Each row of a before or after table is a point. One or more steps were done to the points. Then noise was added and the rows were shuffled. The steps act on columns, c1 being the first. Write out the steps. A step turns or swaps two columns, mirrors them in a line or flattens them onto one, adds a multiple of one to another, or multiplies or shifts one. Angles are multiples of 10 degrees, from the lower column toward the higher: turns from -170 to 170, lines from 10 to 170 but not 90. Use the fewest steps. Two steps may share a column if one is a turn and the other turns, adds or multiplies; they go together, in the order done. Otherwise the lowest column goes first.
In the rows, 128 means zero.

Before, 8 rows:
[[168 124]
 [119 129]
 [183 114]
 [ 85 129]
 [154  94]
 [134 114]
 [171  92]
 [156 124]]
After, 8 rows:
[[124 121]
 [171 140]
 [142 126]
 [159 176]
 [146 163]
 [178 154]
 [112  88]
 [142 152]]
Steps: turn c1 and c2 by 70 degrees

Before:
[[106 127 170]
 [154  75 135]
 [166 150 130]
 [154 153 128]
 [ 95 125 123]
 [120 171 164]
 [165  81 126]
 [154 164 119]
 [164 175 124]
 [149 141 138]
 [127 115  98]
 [156 177 138]]
After:
[[185 140 123]
 [126  68 125]
 [164 131 128]
 [101 148 120]
 [180 147 141]
 [172 120 132]
 [154 124 139]
 [172 139 115]
 [114  70 137]
 [111 141 183]
 [121 118  89]
 [150 166 175]]
Steps: turn c1 and c2 by -40 degrees; multiply c3 by 1.3

Before:
[[112 107 105  80 148 121]
 [140 155 100  97 132 142]
 [ 82 133 135 115 138  92]
 [125 139 141  87 110 157]
 [110  79 148 105 188 128]
 [130 104 119 137 116 107]
 [134 147 112  66 130  82]
 [ 98 131 132  96 114  85]
 [144  77  90 129 184 117]
 [138 147  91  90 186 107]
 [137 130 135 112 127 156]]
After:
[[182 177 150 113 163 145]
 [134 121 104 170 112 111]
 [116 135 118 107 117 103]
 [187 170  89  92 134  78]
 [139 154 116 183 125  67]
 [131 137 135 140 122 164]
 [121 133 134 137 173  97]
 [142 174 105 152 157  96]
 [103 146 135 156 149  88]
 [110 146 139 166 122 172]
 [179 139  88 171 143  70]]
Steps: turn c1 and c5 by -70 degrees; turn c2 and c4 by 140 degrees; add 1 times c3 to c6

Before, 9 rows:
[[152 102 174 102  86 117 123 155]
 [155 132 118  98 162 131 128 111]
 [ 94 192 106 143  92 151  94 100]
 [133 133 175 167 127 187 129  83]
 [129 161 166 127 103 104 162 137]
 [ 94 141 123 119 110 133  99  85]
 [121 142 126 156 157 111 159 156]
 [ 96 169 160 141 146 139 152 154]
 [100 143 131 103  94 189 166 100]]
After, 9 rows:
[[176 147 175 149  88  99 116 116]
 [116  84 158 106 148 100 115 136]
 [ 83  63 107 130  90 156 159 155]
 [123 111 124  91 157 102 112 110]
 [146  94 166 109 102 115 103 106]
 [151 122 118 152 162 144 116 133]
 [ 89 118 119 153 110 171 145 129]
 [153 129 173  98 122 173 146 183]
 [101 109 134 130  97 156  79 191]]
Steps: add 0.5 times c3 to c1; multiply c2 by -1; turn c4 and c7 by 150 degrees; turn c6 and c8 by 90 degrees

Before (11 x 11):
[[129 147 115  85 211 126 145 162 135 151 110]
 [121 159 131 116 126 123 169 162 131 152 105]
 [118 154  97 113 123 111 127 109 124 156 144]
 [114 122 127 120 206 130 145  45 132 119 129]
 [130 165 101 135 151 132 147 149 126 139 143]
 [186 169 106  94 118 129  52 168 125 121 127]
 [125 141 105 128 155 103 165 129  60 138 113]
 [116  75 112 130 121 140 135 148  93 158 120]
 [113 175 103  91 140 147 139 156 118 131 127]
 [125 109 133  82 141 126 170 169 124 134 163]
 [121 166 145  99 122 142 151 154 110 164 173]]
After:
[[136 169 132 114 149 123  99 163 135 162 105]
 [126 172 101 135 150 133 136 148  85 151 143]
 [138 148  97 112 151 110 112 109  77 122 143]
 [131 123 132  81 138 126 121 169 132 171 163]
 [144  96 127 120 158 129 191  46 130 168 129]
 [133 174 145 100 157 141  98 153 135 141 174]
 [131 142 108 129 150 104 132 131  25 170 113]
 [126 157 114  87 189 127 178 163 116 163 112]
 [ 71 182 107  95 117 129 148 167  91  56 126]
 [141  81 112 130 151 141 105 149  69 127 119]
 [142 184 104  90 138 148 131 153  81 141 128]]
Steps: multiply c1 by -1; add 0.3 times c8 to c2; add 1.5 times c3 to c9; turn c5 and c10 by -60 degrees; turn c7 and c10 by 110 degrees

Before, 8 rows:
[[133 105  80 155 127 128 133 154 129 141 123 107]
 [ 90 158  92 115 130  68 136 149  97 133 165 154]
 [179 137 150 136 128 134 138 137  97 126 115 126]
 [ 86 141  76 121 144 108 164 132 230 163 160 166]
 [137  94 108 116 130  94 155 134  98 124 137 109]
 [185 116  84 145 148 127 112 129 108 120 110 166]
 [129 147  74 118 156 101 163 138  94 119 107 157]
 [105 143 109 104 145 127 101 129 103 139 137 156]]
After (8 x 12):
[[133 103  78 142 114 139 135  94 148 136 128  87]
 [178 138 149 157 125 126 137 116 115 125 115 123]
 [ 86 143  77  43 124 150 161 132 189 163 162 206]
 [129 148  72 148 146 160 161 126 100 144 100 185]
 [184 119  85 155 143 127 114 127 133 140 104 204]
 [138  97 107 143 134 162 157 134 101 127 133  91]
 [106 144 110 132 134 128 103 129  97 147 136 181]
 [ 92 159  94 145 140 195 138 124  96 132 163 178]]
Steps: turn c4 and c9 by 50 degrees; turn c5 and c10 by 50 degrees; turn c5 and c11 by -20 degrees; multiply c8 by 1.3; turn c6 and c8 by -160 degrees; multiply c12 by 2

Before, 10 rows:
[[155 122 123 118 138 132 155 133 111 130 125 141 103 120]
 [127 165 136 145 123 124 134 147  96 121 135 120 133 110]
 [157 118 126 104 131 129 143 114 118 115 138 123 125 100]
 [137 128 129 160 111 109 118 127 140 116 113 142 134 151]
 [112 125 135 137 103 133 105 155 113 107 109 131 159 157]
 [161 108 110 139 151 118  98 114 145  80 127 151 118 107]
 [154 102 129 133 132 107 122 129 119 101 121 155 132  93]
 [131 114 128 155 114 118 106 143 121 114 107 115 130 141]
 [158 115  83 133 110 125 128 128 142 120 115 141 114 131]
 [123 154 126 132 138 104 135 136  81 131 151 122 132 118]]
After:
[[ 98 123 128 128 139 137 156 133 111 134 134 121 102 141]
 [136 167 128 113 122 119 138 146  96 109 118 111 132 121]
 [102 116 140 113 110 121 132 128 142 108 173 132 114 141]
 [132 129 114  95 110  81 128 126 140  98 135 152 134 141]
 [146 125 107 125 104 141 104 155 112  76 132 157 157 131]
 [ 92 118 139 141 131 131 139 115 118  96 125 101 125 122]
 [101 109 135 106 150 103 104 113 145   7 145 107 118 150]
 [134 154 149 127 138  67 137 137  81 135 119 120 132 121]
 [106 101 122 114 132  75 127 129 119  61 129  94 133 155]
 [135 113 111 100 114 104 114 144 121  92 139 140 130 114]]
Steps: turn c1 and c4 by -160 degrees; add -0.3 times c4 to c7; turn c3 and c11 by -120 degrees; multiply c6 by 2.5; multiply c10 by 2.5; swap c12 and c14

Before, 10 rows:
[[ 98 129 147 166 137 150 134 164  90 133 131 154 124  82 111 179 108 116
  131 154]
 [124 154 149 106 155 150 113  99 138 150 166  93 108 142 118 151 160 152
  140 149]
 [101 108  98 126  75 155 103 158 161 145 179  76 108  88 144 174 171 103
  130 149]
 [161  77 127 146 115 170 117 133 170 149 160 157 157 106 134 127 156  93
  130  99]
 [163  78 171 162 149 117 165  95 172 131 152 149 149 132  72 124  95 140
  127 113]
 [181 142 115 117 101 123 102 102 152 139  99 149  99 108 111 151 120  76
  117 150]
 [171  99 167 111  78 162 140 156 101 145  90 157 111  97 143 152 158  65
  156 157]
 [116 166 148 141 117 123 138  93 114 101 134 142 160  91 153  92  98 107
  121 172]
 [103 101 128 169  91 152 120 165 100  96 101  69 120 157  78 104 147 110
   85 148]
 [151 150 115 119 145 141  81 125 105 109 170  89 148 136 119 117 120  72
  170 136]]
After, 10 rows:
[[ 88 125 124 140 145 149 134 149 207 108 170 109 147 136 119 117 121  72
  170 137]
 [104 100 136 162 154 163 132 155 110 151 166 122 108 141 119 151 159 153
  141 149]
 [124 134 127  83 116 194 186  77 165 150 160 132 157 106 134 127 156  93
  130  99]
 [126  95 145  78 150 110 168  78 107 130 152 114 149 131  71 124  94 140
  127 113]
 [122 159 117 176  76 171 157 106 112 145 180  95 106  88 143 174 171 103
  129 149]
 [135 165 129 158  92 166 100 102 134  97 102  58 122 158  78 103 147 109
   86 147]
 [180 165 135 114 137 163  88 128 130 131 130 116 125  83 111 179 108 116
  131 154]
 [101 156 144  93  77 183  89  99 102 145  89 159 111  98 142 151 158  65
  156 157]
 [149  93 136 121 116 120 128 166 169 100 133 128 160  92 153  91  99 108
  121 173]
 [ 94 102 123  88 101 120 145 143 103 140  99 150  99 108 110 151 119  76
  118 150]]
Steps: turn c4 and c12 by -50 degrees; turn c1 and c4 by -140 degrees; swap c2 and c8; multiply c3 by 0.4; multiply c6 by 1.6; add -1.5 times c13 to c7; turn c7 and c9 by -110 degrees
